Every row gives one point. To make a cloud, some directions were put in groups of two or more. Within a group, all points are equally far from the middle, so they leave a hole (a ring in 2 directions, a hollow ball in 3). The other directions are filled evenly. Then the cloud was stretched, turned, moved and blurred a little. How many holes are there, and how many directions does each take, smallest first?

Cloud (13 x 2):
[[-0.94  0.97]
 [ 1.00  1.95]
 [-0.56  0.18]
 [ 0.36  0.52]
 [-0.04  1.92]
 [-0.16  0.97]
 [ 0.02  2.37]
 [ 0.58  2.97]
 [ 1.13  1.58]
 [ 0.59  2.52]
 [-0.41  0.75]
 [ 0.85  1.89]
 [ 0.19  1.69]]
Holes: 0

Cloud (21 x 3):
[[-0.40 -0.31 -2.82]
 [ 1.01 -0.96 -2.02]
 [-0.21  1.83  0.31]
 [ 0.17  1.63 -1.65]
 [-1.09  1.24  0.47]
 [-0.40  1.39 -1.64]
 [ 0.19 -2.37 -0.55]
 [-0.99  0.73  1.59]
 [ 0.00 -0.67 -2.83]
 [ 1.72 -0.12 -0.93]
 [-0.24  1.88 -0.05]
 [ 0.74  1.93  0.44]
 [ 1.66 -0.47 -0.07]
 [-0.35 -2.59 -0.04]
 [ 0.37 -0.02 -2.81]
 [-1.29  1.09  0.44]
 [-1.53 -2.12  1.01]
 [ 1.02  1.39  1.23]
 [ 1.00 -1.65  0.13]
 [ 0.56 -2.03  0.39]
 [ 0.80  0.95 -2.26]]
Holes: 1 (3)

Cloud (30 x 4):
[[ 2.02 -1.26 -0.87 -0.63]
 [ 1.30  1.57 -1.31 -2.33]
 [-0.20  1.35  1.34 -3.01]
 [ 0.80  0.79  1.82 -1.80]
 [ 0.31 -1.40  1.96 -0.26]
 [-0.12  2.06 -1.78 -1.62]
 [-0.67  1.11 -1.38 -1.59]
 [-0.68 -0.56 -2.41 -0.97]
 [ 1.43 -0.37 -0.17 -1.87]
 [-0.98  0.29 -1.68 -0.60]
 [-1.24  0.71  0.86  1.00]
 [ 0.72 -0.74  0.16  1.16]
 [ 2.22 -1.17 -1.08 -0.27]
 [ 1.62 -0.06 -1.27 -2.15]
 [ 1.11  1.31  0.49 -2.25]
 [ 0.60  1.86 -0.77 -2.50]
 [-0.62 -0.02 -2.14  0.46]
 [-0.13 -2.06 -2.29  1.46]
 [ 1.57 -0.34 -0.02  0.51]
 [-0.08  0.12  1.34  1.10]
 [ 1.88 -1.55 -0.96  0.57]
 [ 0.54 -0.49  0.91  0.86]
 [ 0.65 -1.11  1.66 -0.49]
 [-1.04  1.76  0.45 -2.57]
 [ 1.11 -0.33 -1.42 -2.51]
 [ 1.23  1.54 -0.97 -2.35]
 [-1.22 -0.53  0.88  1.01]
 [ 1.23 -0.24 -0.58  1.41]
 [-0.77 -0.92 -0.24  1.23]
 [ 2.17  1.85 -0.65 -1.51]]
Holes: 1 (2)

Cloud (49 x 6):
[[-1.49  0.12  0.05 -0.89 -0.34 -2.84]
 [ 0.49 -0.14  2.29  1.06 -1.15 -0.91]
 [-2.75 -0.22  0.26  0.20  1.76 -0.01]
 [-0.87 -1.16  0.74  0.33 -1.40  2.08]
 [-0.06  0.40 -1.81  1.76 -1.78 -0.29]
 [ 0.62  0.55  1.92 -0.21 -1.73 -0.47]
 [ 0.89 -1.68 -1.26  0.99  1.54  0.79]
 [-0.46 -2.01 -0.60  1.10 -1.82  0.73]
 [-0.98 -2.25 -0.95  1.36 -0.72 -0.20]
 [ 1.44  0.67 -0.19 -0.18  0.24 -2.72]
 [-0.10 -2.03 -0.46  0.81  0.17 -2.20]
 [ 0.74 -0.86  0.51  0.67 -2.93 -1.78]
 [ 0.82  0.24  1.92  0.43 -2.07 -1.33]
 [-2.36  0.43  1.52  1.64 -0.97 -1.14]
 [-0.98 -1.63  0.46  0.13  1.12  1.50]
 [ 0.70 -0.79 -1.05  2.34  0.19  0.97]
 [ 0.39 -2.13 -0.70  1.08  0.33  1.06]
 [-1.77  1.25  0.00 -0.33  0.17 -2.49]
 [-0.05 -0.36  1.97  0.58 -0.82  1.07]
 [ 1.41  0.91  0.48 -0.33 -0.75 -2.25]
 [-2.53  0.23  0.48  1.70  1.01  0.65]
 [ 0.12  0.10  0.88 -1.72  0.71 -0.08]
 [-2.72 -0.23  0.47  1.44  0.21  1.06]
 [ 0.90  0.59  0.42  2.53 -1.34 -2.18]
 [-1.54 -0.70 -2.51 -0.62 -0.35 -0.37]
 [-0.17 -0.36  1.01 -1.21  0.85 -1.85]
 [-0.68 -0.60  0.39 -1.72  1.25  0.64]
 [ 0.63 -0.84 -1.11 -1.13 -1.37  1.42]
 [ 0.16  0.24  1.14 -1.55 -0.64 -1.43]
 [ 1.37 -1.28  0.09  2.03 -0.12 -1.94]
 [ 0.03 -1.49  0.29  0.68  0.98  1.79]
 [-0.50 -0.59  0.97 -0.30 -1.78  2.00]
 [ 1.10 -1.07 -0.81  0.50 -2.14  1.03]
 [ 0.29 -0.65 -2.05  1.43  2.21  0.30]
 [ 0.42  0.82 -1.34  1.50 -1.81 -1.83]
 [ 0.11 -0.26 -0.67  0.73  2.68  1.21]
 [-1.75 -0.86  0.24  1.65  0.04 -2.90]
 [-1.34  0.09  1.20  0.51 -2.81 -2.08]
 [-2.02 -1.13 -1.89  1.59  1.17  0.34]
 [ 1.36 -1.54 -1.33  1.35  1.25 -1.05]
 [ 0.52  0.23 -0.78  1.58  1.75 -3.07]
 [ 1.13 -0.61 -0.49 -0.90 -1.06 -2.38]
 [ 0.21  0.56 -2.43  0.57 -0.17 -1.72]
 [-1.83 -0.15  0.26  2.07  0.47 -2.91]
 [ 0.79 -1.25 -0.69  0.37 -2.26  1.15]
 [-0.05  0.93  0.73  2.72 -0.95 -2.31]
 [-2.43 -0.32 -1.47 -0.61  1.45  0.82]
 [-0.54  0.36  0.12  2.75  0.82 -2.84]
 [-0.57 -0.34 -1.13  3.07  0.05 -2.02]]
Holes: 3 (2, 2, 2)
